Each row is a point. Each copy is the shape, with its points in the same order, turned, moved and blurred by noise. Say if it was mirrored as well.

Shape, 8 rows:
[[-0.40  0.29 -0.15]
 [-0.09 -0.29 -0.12]
 [-0.53  0.02 -0.09]
 [ 0.07  0.04 -0.45]
 [ 0.26 -0.37  0.10]
 [ 0.23 -0.55  0.23]
 [-0.26  0.07 -0.13]
 [ 0.31 -0.14 -0.04]]
Copy 1 (8 x 3):
[[ 0.28 -0.41  0.23]
 [ 0.34  0.09 -0.18]
 [ 0.51 -0.42  0.00]
 [ 0.24  0.18  0.28]
 [ 0.00  0.23 -0.45]
 [ 0.05  0.24 -0.66]
 [ 0.27 -0.21  0.07]
 [-0.05  0.23 -0.21]]
Copy 1 is: mirrored
Copy 2:
[[ 0.39  0.23 -0.12]
 [ 0.06 -0.27  0.07]
 [ 0.49  0.04  0.09]
 [ 0.05 -0.18 -0.40]
 [-0.37 -0.26  0.22]
 [-0.37 -0.34  0.37]
 [ 0.24  0.06 -0.05]
 [-0.35 -0.11 -0.02]]
Copy 2 is: mirrored
Copy 3:
[[-0.39  0.02  0.29]
 [ 0.05  0.26 -0.13]
 [-0.21  0.27  0.34]
 [-0.40  0.07 -0.35]
 [ 0.32  0.08 -0.31]
 [ 0.51  0.14 -0.25]
 [-0.24  0.17  0.12]
 [ 0.11 -0.02 -0.35]]
Copy 3 is: mirrored

Shape, 10 rows:
[[-0.13  0.25 -0.35 -0.02]
 [-0.20 -0.36 -0.01  0.17]
 [-0.16 -0.83  0.18 -0.20]
 [-0.07  0.22 -0.04  0.46]
 [-0.28  0.18  0.01 -0.21]
 [-0.02 -0.20  0.10 -0.12]
 [ 0.47  0.18  0.17  0.06]
 [-0.12  0.26  0.19  0.67]
 [-0.09  0.30  0.06 -0.18]
 [ 0.08  0.31  0.15  0.07]]
Copy 1, 10 rows:
[[ 0.15  0.35 -0.22  0.00]
 [-0.03  0.04  0.15  0.50]
 [-0.57 -0.03  0.43  0.65]
 [ 0.52 -0.01 -0.02  0.15]
 [ 0.03  0.44  0.16 -0.03]
 [-0.18  0.05  0.21  0.15]
 [ 0.07 -0.33  0.07 -0.28]
 [ 0.74 -0.12  0.18  0.19]
 [ 0.08  0.29  0.15 -0.21]
 [ 0.24  0.02  0.16 -0.20]]
Copy 1 is: only turned
Copy 2, 10 rows:
[[-0.27 -0.18  0.40 -0.07]
 [ 0.30  0.18  0.31  0.05]
 [ 0.37  0.89  0.40 -0.01]
 [ 0.18 -0.34  0.04  0.03]
 [-0.30  0.13  0.20  0.16]
 [ 0.03  0.38  0.13 -0.05]
 [-0.07  0.05 -0.33 -0.37]
 [ 0.34 -0.42 -0.16  0.20]
 [-0.35  0.05  0.02  0.09]
 [-0.16 -0.08 -0.17 -0.02]]
Copy 2 is: only turned
Copy 3:
[[ 0.31 -0.16 -0.20  0.19]
 [-0.21 -0.15 -0.11 -0.34]
 [-0.20  0.11  0.01 -0.93]
 [-0.26 -0.26 -0.03  0.29]
 [ 0.09  0.17 -0.27 -0.02]
 [-0.02  0.13  0.04 -0.29]
 [-0.03  0.13  0.49  0.22]
 [-0.58 -0.27 -0.01  0.36]
 [ 0.11  0.20 -0.13  0.16]
 [-0.01  0.16  0.09  0.25]]
Copy 3 is: only turned

Shape (11 x 8):
[[ 0.03 -0.08  0.04 -0.29 -0.51  0.47 -0.17  0.16]
 [-0.09  0.12 -0.19  0.16  0.51 -0.20 -0.05 -0.44]
 [ 0.07 -0.09  0.24 -0.29  0.37  0.24  0.32 -0.36]
 [ 0.22  0.61 -0.34 -0.10 -0.38  0.45  0.25  0.42]
 [ 0.47 -0.04 -0.13  0.20 -0.26  0.09  0.40  0.14]
 [-0.35  0.04 -0.21 -0.10  0.29 -0.18 -0.16 -0.08]
 [ 0.00  0.05 -0.30 -0.15 -0.22  0.62 -0.15  0.00]
 [ 0.14  0.33  0.25  0.25 -0.05 -0.28  0.48  0.17]
 [ 0.34  0.08 -0.09 -0.05  0.09  0.04 -0.28  0.04]
 [ 0.04 -0.22 -0.41 -0.34 -0.08  0.04 -0.27  0.14]
 [ 0.11 -0.21 -0.12  0.19  0.34  0.04 -0.29  0.33]]
Copy 1:
[[-0.17  0.44  0.15  0.31  0.06 -0.25  0.26 -0.40]
 [ 0.52 -0.32 -0.03 -0.18 -0.13 -0.21 -0.35  0.43]
 [ 0.59  0.06 -0.16 -0.44  0.00 -0.24 -0.16 -0.27]
 [ 0.41  0.16 -0.03  0.63  0.51  0.19  0.46 -0.12]
 [ 0.22 -0.40  0.00  0.22  0.23  0.05  0.16 -0.44]
 [ 0.21 -0.03  0.20 -0.13  0.00 -0.44 -0.05  0.45]
 [ 0.19  0.33 -0.11  0.40 -0.08 -0.29  0.30 -0.07]
 [ 0.29 -0.36  0.15 -0.22  0.40  0.52  0.03 -0.08]
 [-0.04 -0.05 -0.20  0.22  0.16 -0.22 -0.24  0.05]
 [-0.05 -0.01  0.20  0.25  0.13 -0.63  0.00 -0.03]
 [-0.20 -0.38 -0.26 -0.03  0.13 -0.30  0.04  0.18]]
Copy 1 is: mirrored
Copy 2 (11 x 8):
[[ 0.22  0.33  0.50 -0.46 -0.10  0.19 -0.06 -0.17]
 [ 0.07 -0.59 -0.14  0.34 -0.01 -0.32  0.06 -0.06]
 [ 0.35 -0.12  0.30  0.59  0.12  0.07 -0.10 -0.15]
 [ 0.51  0.42  0.23 -0.52  0.46 -0.34  0.17  0.27]
 [ 0.22  0.10  0.01 -0.05  0.29  0.29  0.23  0.49]
 [-0.12 -0.26  0.02  0.19 -0.25 -0.38 -0.13 -0.06]
 [ 0.47 -0.02  0.44 -0.35 -0.14 -0.10  0.10 -0.02]
 [ 0.07  0.28 -0.48  0.22  0.43  0.03 -0.07  0.18]
 [-0.06 -0.28  0.24 -0.20  0.25 -0.05 -0.04  0.05]
 [-0.17 -0.03  0.50 -0.13 -0.22 -0.14  0.01  0.18]
 [-0.03 -0.36  0.10 -0.14 -0.04  0.04 -0.40  0.34]]
Copy 2 is: mirrored
Copy 3:
[[-0.18  0.28  0.17  0.02  0.37  0.13  0.65 -0.01]
 [ 0.40 -0.24  0.05 -0.19 -0.56 -0.03  0.02 -0.35]
 [ 0.11 -0.13  0.57 -0.54 -0.02 -0.20  0.13 -0.40]
 [ 0.09  0.04  0.50  0.48  0.32  0.11  0.23  0.49]
 [-0.43  0.04  0.41  0.08 -0.20 -0.08  0.07  0.33]
 [ 0.30 -0.19 -0.19 -0.07 -0.12  0.15  0.08 -0.42]
 [ 0.05  0.12  0.35  0.23  0.09  0.18  0.69 -0.13]
 [-0.06  0.05  0.10 -0.06 -0.08 -0.41 -0.33  0.29]
 [ 0.14  0.31  0.19 -0.13 -0.22  0.34  0.16 -0.03]
 [-0.09 -0.04 -0.01 -0.04  0.02  0.61  0.37 -0.16]
 [-0.08  0.31  0.10  0.11 -0.26  0.35 -0.07 -0.39]]
Copy 3 is: only turned

Shape:
[[-0.40 -0.17 -0.07  0.09 -0.23  0.25  0.09  0.12  0.05]
 [ 0.41 -0.08 -0.40 -0.20 -0.19 -0.13  0.17 -0.11 -0.22]
 [ 0.18 -0.13  0.21  0.06  0.02  0.04  0.24  0.04  0.03]
 [ 0.10 -0.73 -0.07  0.23  0.01 -0.38 -0.07  0.02  0.37]
 [-0.18 -0.15  0.00  0.12  0.41  0.28 -0.02  0.44  0.10]
 [-0.30  0.26 -0.10 -0.37  0.16 -0.52 -0.18 -0.18 -0.05]
 [ 0.01 -0.23 -0.03 -0.11  0.32  0.24 -0.65  0.10 -0.08]
 [-0.08  0.16  0.01 -0.34  0.39  0.12  0.00  0.22  0.56]
 [ 0.06  0.47  0.16 -0.19 -0.10  0.01  0.03  0.36  0.06]
 [-0.27 -0.46  0.20 -0.25  0.09  0.17  0.14  0.40  0.17]
 [-0.04 -0.05 -0.14  0.04 -0.99  0.14 -0.29  0.11  0.18]
 [-0.11  0.13  0.01  0.13 -0.44  0.28 -0.25  0.08 -0.01]
 [ 0.09  0.63 -0.27  0.26 -0.19  0.36 -0.08  0.48 -0.10]
 [ 0.53  0.06  0.27 -0.32  0.13  0.34  0.07 -0.01 -0.25]
 [-0.06 -0.27  0.09 -0.50 -0.13  0.17 -0.25  0.13  0.09]]
Copy 1:
[[-0.02  0.06 -0.06 -0.15  0.16 -0.21 -0.01  0.27 -0.26]
 [-0.22  0.03  0.27 -0.05 -0.08  0.08  0.41 -0.57  0.03]
 [ 0.00 -0.18 -0.14 -0.26  0.01 -0.32 -0.04 -0.34  0.03]
 [ 0.52 -0.50  0.16 -0.23  0.20  0.08  0.15 -0.23 -0.22]
 [-0.06 -0.13  0.37 -0.44  0.30 -0.36 -0.42  0.14  0.05]
 [-0.21  0.13 -0.05  0.08  0.46  0.60 -0.19 -0.21  0.16]
 [-0.33 -0.23  0.41 -0.45 -0.04  0.20 -0.57 -0.09 -0.23]
 [ 0.24  0.34  0.13 -0.53  0.09  0.10 -0.51 -0.01  0.35]
 [-0.37  0.06 -0.18 -0.38  0.03 -0.09 -0.02 -0.01  0.48]
 [ 0.09  0.09 -0.06 -0.68  0.34 -0.22 -0.24 -0.03 -0.20]
 [-0.19 -0.03 -0.19 -0.24 -0.34  0.17  0.59  0.44 -0.24]
 [-0.38 -0.10 -0.09 -0.20 -0.20  0.01  0.06  0.34 -0.11]
 [-0.61 -0.11  0.36 -0.18 -0.11 -0.39  0.17  0.40  0.52]
 [-0.48 -0.01  0.03 -0.45 -0.38 -0.26 -0.28 -0.66  0.14]
 [-0.19  0.16  0.02 -0.60  0.04  0.18 -0.07 -0.02 -0.32]]
Copy 1 is: mirrored
Copy 2:
[[ 0.12  0.33 -0.18  0.09  0.02  0.43 -0.13 -0.14  0.28]
 [-0.29  0.28 -0.32 -0.01 -0.32 -0.11  0.34  0.35 -0.01]
 [-0.01 -0.02 -0.04 -0.06 -0.06  0.34  0.35  0.09 -0.15]
 [-0.47 -0.19 -0.28 -0.53 -0.01  0.60  0.13  0.09  0.37]
 [ 0.09 -0.14  0.22 -0.18 -0.14  0.19 -0.13 -0.41  0.12]
 [-0.40 -0.31 -0.30  0.43 -0.08  0.03 -0.40  0.34 -0.10]
 [ 0.11 -0.50 -0.43 -0.10 -0.20 -0.10 -0.05 -0.41  0.28]
 [ 0.11 -0.40  0.45  0.08 -0.05 -0.04 -0.13  0.18  0.33]
 [-0.02  0.05  0.20  0.29  0.29 -0.16  0.14  0.00 -0.17]
 [-0.13 -0.12  0.14  0.15 -0.23  0.51  0.13 -0.31  0.39]
 [-0.04  0.50 -0.56  0.12  0.52  0.10  0.21 -0.02  0.50]
 [ 0.31  0.26 -0.41  0.11  0.33  0.02  0.06 -0.17  0.11]
 [ 0.21  0.48  0.06  0.00  0.28 -0.48 -0.05 -0.28 -0.14]
 [ 0.18 -0.18 -0.05  0.16 -0.30 -0.09  0.64 -0.03 -0.21]
 [-0.06 -0.22 -0.24  0.32 -0.10  0.12  0.21 -0.08  0.50]]
Copy 2 is: mirrored
Copy 3, 15 rows:
[[-0.63  0.24 -0.08  0.07 -0.09 -0.10  0.02 -0.19  0.00]
 [ 0.11  0.50 -0.13  0.26 -0.04  0.18  0.15  0.15  0.51]
 [-0.22  0.13  0.03 -0.07 -0.10  0.19  0.07  0.32 -0.02]
 [-0.23  0.36 -0.47 -0.25 -0.40 -0.36  0.00  0.60 -0.02]
 [-0.39 -0.39 -0.27 -0.24 -0.13  0.01 -0.12 -0.06  0.01]
 [ 0.37  0.33 -0.05  0.01  0.28 -0.44 -0.35 -0.09  0.03]
 [ 0.14 -0.06 -0.28 -0.35 -0.48 -0.12  0.07 -0.34  0.07]
 [-0.15 -0.36  0.10 -0.29  0.20 -0.42  0.11  0.05  0.15]
 [-0.02 -0.06  0.07  0.06  0.37  0.10  0.32 -0.11 -0.12]
 [-0.57  0.07 -0.23 -0.57  0.04 -0.03 -0.01  0.02  0.08]
 [-0.39  0.69 -0.18  0.27 -0.10 -0.23  0.74 -0.29 -0.18]
 [-0.26  0.24 -0.03  0.20 -0.21 -0.04  0.38 -0.35 -0.17]
 [-0.17 -0.30 -0.17  0.55  0.09  0.25  0.43 -0.37 -0.08]
 [ 0.16  0.03  0.30 -0.25 -0.11  0.48  0.26 -0.02  0.25]
 [-0.12  0.34 -0.10 -0.44 -0.04 -0.17  0.27 -0.24  0.18]]
Copy 3 is: mirrored

Shape (14 x 11):
[[ 0.01 -0.08  0.20 -0.47  0.32 -0.19 -0.06  0.20  0.07  0.53 -0.07]
 [ 0.19 -0.01  0.29  0.14 -0.45  0.00 -0.18  0.41  0.27 -0.33  0.02]
 [-0.16  0.00  0.21 -0.21  0.17 -0.22  0.21  0.08 -0.32  0.52  0.19]
 [-0.37  0.09 -0.19 -0.17  0.29  0.01 -0.01  0.30 -0.08  0.38 -0.06]
 [-0.13 -0.13  0.44  0.37 -0.33 -0.05 -0.14 -0.09  0.21 -0.46 -0.09]
 [-0.05  0.43 -0.18  0.12  0.31  0.23  0.15 -0.26  0.48  0.05 -0.01]
 [-0.05  0.00 -0.21  0.06  0.37  0.27  0.26 -0.08  0.54  0.08  0.51]
 [ 0.02  0.08  0.28 -0.53  0.30  0.20  0.29  0.19 -0.27  0.30 -0.02]
 [ 0.03 -0.22 -0.10 -0.28  0.45 -0.13  0.10  0.08 -0.02 -0.05 -0.02]
 [-0.21  0.07 -0.25 -0.19 -0.11  0.27 -0.03 -0.53  0.40  0.09  0.21]
 [-0.15 -0.18 -0.28  0.16  0.15  0.54  0.17 -0.34  0.32  0.46 -0.07]
 [-0.03 -0.02  0.08  0.25 -0.36  0.14 -0.33  0.23  0.16 -0.75  0.14]
 [ 0.03 -0.06 -0.17 -0.20 -0.11 -0.24  0.34  0.12 -0.16  0.34 -0.17]
 [-0.39 -0.20  0.26  0.00 -0.46 -0.11  0.11  0.35  0.36 -0.58 -0.12]]
Copy 1:
[[ 0.32 -0.13 -0.13  0.52 -0.09 -0.10 -0.48  0.24  0.07 -0.19  0.05]
 [-0.16 -0.43 -0.13  0.06  0.29 -0.23  0.35  0.24  0.02  0.51 -0.08]
 [ 0.07 -0.12  0.21  0.34  0.08  0.04 -0.64  0.03  0.21 -0.30 -0.16]
 [-0.03  0.14 -0.22  0.09  0.00  0.30 -0.61  0.21 -0.06 -0.25  0.03]
 [-0.09 -0.32  0.24  0.18  0.20  0.14  0.56  0.07  0.07  0.34 -0.03]
 [-0.18  0.56 -0.17  0.30 -0.06  0.08  0.19 -0.01 -0.21 -0.15 -0.19]
 [-0.25  0.53  0.00  0.33  0.08 -0.07 -0.20 -0.39 -0.28  0.22  0.12]
 [-0.01 -0.12  0.09  0.31 -0.48 -0.10 -0.65  0.28  0.13  0.00 -0.15]
 [ 0.35 -0.04  0.03  0.09 -0.21  0.01 -0.39 -0.11 -0.21  0.12  0.14]
 [-0.29  0.47 -0.05  0.13 -0.02 -0.12  0.17 -0.15  0.16 -0.18  0.33]
 [-0.11  0.78  0.00  0.32  0.08  0.28 -0.14  0.12  0.13  0.13  0.27]
 [-0.33 -0.33 -0.05 -0.25  0.19  0.02  0.50 -0.05 -0.04  0.56  0.04]
 [ 0.33  0.13  0.15 -0.05  0.15 -0.11 -0.40  0.35  0.18 -0.19 -0.08]
 [-0.15 -0.45  0.32 -0.11  0.34 -0.14  0.39  0.29 -0.36  0.29  0.20]]
Copy 1 is: only turned
Copy 2, 14 rows:
[[ 0.12  0.09 -0.30  0.16  0.17 -0.24  0.43 -0.17  0.09 -0.43 -0.16]
 [-0.03  0.05  0.48  0.31 -0.45  0.05  0.04 -0.32  0.54  0.22  0.15]
 [ 0.15  0.20 -0.22  0.12  0.25  0.07  0.35  0.10 -0.19 -0.40  0.23]
 [-0.19 -0.01 -0.26  0.04  0.18 -0.38 -0.04 -0.14 -0.18 -0.18  0.22]
 [ 0.49 -0.10  0.56  0.31 -0.51  0.06 -0.17 -0.05  0.26  0.10 -0.07]
 [-0.18  0.15  0.19 -0.28 -0.42 -0.45  0.09  0.02 -0.39  0.11 -0.16]
 [-0.07  0.54  0.02 -0.19 -0.36 -0.21 -0.01 -0.41 -0.49  0.12 -0.24]
 [ 0.13 -0.10 -0.54 -0.11  0.05  0.05  0.41 -0.23 -0.09 -0.12  0.16]
 [ 0.11  0.01 -0.05 -0.05  0.35 -0.10  0.12 -0.30 -0.13  0.06 -0.16]
 [ 0.10  0.53 -0.10 -0.17 -0.33 -0.37 -0.13  0.27 -0.04  0.24 -0.28]
 [-0.25  0.22 -0.21 -0.12 -0.46 -0.19 -0.31  0.13 -0.35 -0.22 -0.45]
 [ 0.29  0.06  0.60  0.09 -0.43 -0.03 -0.33 -0.33  0.46  0.49  0.17]
 [-0.23 -0.01 -0.10  0.14  0.31  0.15  0.27  0.15 -0.02 -0.05  0.00]
 [ 0.19 -0.12  0.29  0.74 -0.39 -0.09 -0.07 -0.29  0.20  0.63  0.17]]
Copy 2 is: mirrored
Copy 3:
[[-0.17  0.15 -0.07 -0.17  0.05  0.37 -0.23 -0.21  0.65 -0.14 -0.03]
 [ 0.80  0.08 -0.28 -0.02  0.11 -0.27 -0.07  0.09  0.12  0.14  0.06]
 [-0.09  0.13  0.08  0.13  0.17  0.42 -0.05 -0.47  0.29 -0.37  0.05]
 [-0.15  0.18 -0.31  0.22 -0.24  0.31 -0.08 -0.13  0.33 -0.36 -0.20]
 [ 0.70 -0.08 -0.01  0.39  0.37 -0.05 -0.01  0.37 -0.01  0.25 -0.09]
 [-0.33 -0.13 -0.66  0.49  0.13 -0.03 -0.01  0.22  0.14  0.08  0.24]
 [-0.14 -0.42 -0.64  0.25  0.04  0.17  0.45  0.02  0.30 -0.01  0.31]
 [-0.04 -0.09 -0.02  0.07 -0.17  0.43 -0.45 -0.31  0.37 -0.31  0.35]
 [-0.10 -0.02  0.00  0.01 -0.29  0.41  0.06  0.05  0.26  0.13  0.13]
 [-0.23 -0.27 -0.25  0.30  0.23 -0.17  0.25  0.46  0.26 -0.33  0.24]
 [-0.34 -0.47 -0.60  0.10  0.24  0.26  0.02  0.36 -0.03 -0.38 -0.04]
 [ 0.82 -0.10 -0.12  0.31 -0.17 -0.40  0.16  0.28 -0.03  0.21 -0.03]
 [-0.04  0.41 -0.11 -0.13  0.03  0.36 -0.08 -0.02 -0.01 -0.32  0.16]
 [ 0.97  0.24 -0.16  0.33  0.02  0.15  0.12  0.49  0.26 -0.01  0.07]]
Copy 3 is: only turned
Copy 4, 14 rows:
[[ 0.12  0.00 -0.63 -0.06  0.46  0.25  0.11 -0.30  0.18  0.18 -0.14]
 [ 0.23  0.28  0.16  0.45 -0.31  0.20 -0.05 -0.08  0.14 -0.32 -0.03]
 [-0.15 -0.03 -0.43  0.03  0.26  0.22  0.04  0.00  0.20  0.55 -0.46]
 [-0.37  0.17 -0.24 -0.18  0.38  0.29 -0.02 -0.20  0.13  0.31  0.05]
 [-0.02 -0.07  0.22  0.59 -0.29  0.12 -0.20 -0.02 -0.27 -0.32 -0.27]
 [-0.46 -0.22  0.03  0.39  0.40 -0.39  0.13 -0.13  0.14  0.06  0.26]
 [-0.12 -0.15  0.40  0.26  0.59 -0.31  0.02 -0.41  0.27  0.36  0.04]
 [-0.02 -0.08 -0.62  0.16  0.14  0.27  0.09 -0.35  0.19  0.65  0.06]
 [ 0.07 -0.36 -0.11  0.01  0.39  0.37 -0.03 -0.16  0.07  0.27  0.07]
 [-0.13 -0.18  0.00  0.12  0.26 -0.62 -0.41 -0.09  0.05  0.13  0.09]
 [-0.27 -0.07  0.06 -0.21  0.24 -0.66  0.14 -0.27 -0.18  0.28  0.07]
 [ 0.03  0.05  0.55  0.47 -0.39  0.22 -0.42 -0.16  0.05 -0.29  0.09]
 [ 0.07  0.07 -0.30 -0.08  0.23  0.17  0.17  0.32  0.03  0.43 -0.02]
 [ 0.20  0.36  0.32  0.63 -0.04  0.34 -0.33 -0.02 -0.45 -0.10 -0.06]]
Copy 4 is: only turned

Shape, 15 rows:
[[ 0.32 -0.47  0.08  0.15  0.18 -0.19 -0.09 -0.48  0.17 -0.25 -0.30  0.16]
 [ 0.44 -0.22 -0.35  0.01  0.14  0.28  0.43 -0.14  0.23 -0.42 -0.70  0.14]
 [ 0.17  0.20 -0.35 -0.02  0.24  0.25  0.01 -0.25 -0.05 -0.23 -0.26 -0.02]
 [ 0.07  0.15  0.16 -0.15 -0.49 -0.33 -0.28  0.34 -0.28  0.31  0.34  0.03]
 [-0.11  0.20  0.14 -0.06 -0.01 -0.31 -0.50  0.28  0.17  0.00  0.11 -0.24]
 [ 0.36 -0.15 -0.48 -0.03  0.31 -0.02  0.18 -0.49  0.08 -0.43 -0.12  0.28]
 [ 0.64 -0.06 -0.32  0.38  0.23  0.18  0.00 -0.12  0.35 -0.36 -0.09  0.27]
 [ 0.10 -0.09 -0.03  0.15 -0.22  0.02 -0.14 -0.45  0.50  0.41 -0.24  0.26]
 [ 0.16  0.01  0.14  0.12  0.16 -0.22 -0.24  0.40 -0.21  0.43  0.09 -0.17]
 [ 0.00  0.22  0.51 -0.07 -0.03  0.34 -0.17  0.03 -0.11  0.18  0.08  0.23]
 [ 0.36  0.09 -0.13  0.18  0.03  0.48  0.19 -0.17 -0.21 -0.15  0.05 -0.52]
 [ 0.04 -0.28  0.07 -0.48 -0.06  0.10 -0.35  0.23  0.18  0.20  0.37 -0.04]
 [ 0.20  0.34  0.27 -0.07  0.13 -0.14  0.29  0.09  0.11  0.19  0.25 -0.22]
 [ 0.27  0.22  0.49 -0.11 -0.38 -0.35 -0.39  0.23  0.07  0.11  0.20 -0.21]
 [-0.35 -0.07  0.20  0.11 -0.24 -0.14 -0.11  0.39  0.01  0.00  0.42 -0.09]]
Copy 1 (15 x 12):
[[ 0.24 -0.40  0.27 -0.06 -0.27  0.20  0.20 -0.30 -0.30 -0.20  0.27  0.42]
 [ 0.51 -0.88 -0.19 -0.23 -0.50 -0.23  0.05 -0.06 -0.18 -0.19 -0.07  0.20]
 [ 0.10 -0.35 -0.03 -0.11 -0.17 -0.21  0.06 -0.33  0.00 -0.23 -0.28 -0.14]
 [ 0.26  0.68 -0.01  0.19  0.35  0.43 -0.14  0.15 -0.20 -0.23  0.01 -0.21]
 [ 0.06  0.55  0.02  0.15  0.11  0.13  0.33 -0.03  0.22  0.07  0.24 -0.09]
 [ 0.01 -0.73  0.16  0.01 -0.15 -0.13  0.24 -0.28 -0.33 -0.55 -0.24  0.14]
 [ 0.28 -0.73  0.08  0.20 -0.33  0.00  0.03 -0.24  0.07 -0.50  0.25 -0.09]
 [ 0.49 -0.01  0.62 -0.15 -0.51  0.31  0.02  0.05 -0.11 -0.23 -0.03 -0.15]
 [-0.04  0.44 -0.07  0.39  0.02  0.13 -0.32 -0.18 -0.14  0.13  0.18 -0.08]
 [ 0.34  0.29  0.23 -0.24  0.22  0.04 -0.59 -0.12  0.28 -0.14  0.06  0.03]
 [ 0.09 -0.55 -0.33  0.00  0.16  0.35 -0.21 -0.43  0.28  0.05 -0.32 -0.22]
 [-0.10  0.38  0.05  0.16 -0.05  0.39 -0.08  0.33  0.18 -0.32 -0.08  0.28]
 [ 0.31 -0.05  0.18  0.36  0.33  0.04 -0.18 -0.04  0.09  0.23 -0.18 -0.09]
 [ 0.47  0.59  0.07  0.20  0.36  0.51  0.03 -0.06  0.07 -0.05  0.23  0.01]
 [-0.10  0.31 -0.03 -0.11  0.33  0.35 -0.11  0.41  0.02  0.01  0.36 -0.18]]
Copy 1 is: only turned
Copy 2 (15 x 12):
[[-0.01 -0.51 -0.27  0.17  0.37  0.10  0.07 -0.27  0.01  0.21  0.49  0.06]
 [-0.38 -0.47 -0.68 -0.12  0.14  0.03  0.22 -0.15  0.68  0.34  0.25 -0.30]
 [-0.21 -0.11 -0.40 -0.38  0.00 -0.09  0.00 -0.01  0.14  0.22  0.12  0.01]
 [ 0.44 -0.19  0.54  0.09 -0.44  0.12  0.16 -0.06 -0.16  0.24 -0.48  0.10]
 [ 0.16 -0.02  0.47  0.17 -0.03 -0.24 -0.14  0.09 -0.23  0.46 -0.19 -0.14]
 [-0.38 -0.33 -0.42 -0.09  0.09 -0.22  0.38 -0.18  0.14  0.17  0.38  0.27]
 [-0.19 -0.14 -0.52  0.12  0.05 -0.10  0.52 -0.02  0.01  0.22  0.47 -0.37]
 [-0.07 -0.14  0.31 -0.09  0.46  0.45  0.42 -0.12  0.12  0.30  0.23 -0.08]
 [ 0.32  0.12  0.04  0.28 -0.25  0.21 -0.15 -0.05 -0.27  0.49 -0.32  0.02]
 [ 0.50  0.25  0.23 -0.10  0.01  0.08 -0.05 -0.17  0.22 -0.08 -0.04 -0.05]
 [-0.28  0.01 -0.41 -0.26 -0.20  0.13 -0.14 -0.27 -0.14 -0.22 -0.21 -0.24]
 [ 0.04  0.11  0.56  0.17 -0.30 -0.07  0.03 -0.60  0.06  0.40 -0.06 -0.03]
 [ 0.03  0.20  0.00  0.23  0.16 -0.10  0.08 -0.15  0.01  0.08 -0.58  0.02]
 [ 0.45 -0.23  0.49  0.21  0.05 -0.07  0.12 -0.19 -0.36  0.18 -0.48 -0.25]
 [ 0.01 -0.03  0.57  0.44 -0.39  0.01 -0.15  0.05 -0.01  0.03 -0.17 -0.03]]
Copy 2 is: mirrored
Copy 3, 15 rows:
[[-0.07 -0.37 -0.66 -0.21  0.22  0.23  0.10 -0.19  0.10 -0.20 -0.09 -0.08]
 [ 0.18  0.07 -0.57 -0.34 -0.18 -0.03  0.32 -0.72 -0.19  0.31 -0.37 -0.12]
 [ 0.11  0.17 -0.38  0.16 -0.44  0.01  0.13 -0.26 -0.13 -0.14 -0.47  0.04]
 [-0.34 -0.25  0.42  0.72 -0.04  0.01 -0.03  0.19 -0.09  0.20  0.24 -0.07]
 [-0.32  0.01  0.19  0.53 -0.06 -0.04  0.16 -0.10  0.18 -0.29  0.26  0.11]
 [ 0.04 -0.12 -0.66 -0.12 -0.14  0.07 -0.02 -0.23 -0.39 -0.02 -0.48  0.32]
 [ 0.11 -0.14 -0.54  0.14  0.35 -0.05  0.25 -0.46 -0.02  0.23 -0.55  0.35]
 [-0.01 -0.49 -0.05  0.16  0.19  0.13 -0.20 -0.64  0.06 -0.33 -0.41 -0.29]
 [ 0.04 -0.25  0.44  0.34 -0.06 -0.09  0.34  0.07  0.24 -0.14  0.12  0.09]
 [ 0.06  0.11  0.30  0.49  0.10  0.51  0.24 -0.02 -0.12 -0.13 -0.25 -0.27]
 [ 0.69  0.14 -0.37  0.54 -0.25 -0.12  0.05 -0.14 -0.01  0.20 -0.18 -0.07]
 [-0.19  0.07  0.29  0.36  0.32 -0.34  0.06  0.02 -0.39 -0.28  0.01 -0.17]
 [ 0.33 -0.01  0.35  0.41 -0.11  0.24  0.19 -0.33 -0.18 -0.06  0.16  0.27]
 [-0.25 -0.26  0.23  0.81  0.12  0.18  0.28 -0.12 -0.05 -0.09  0.47 -0.11]
 [-0.25  0.21  0.40  0.29  0.17 -0.04 -0.26  0.02  0.17  0.07  0.36  0.05]]
Copy 3 is: mirrored
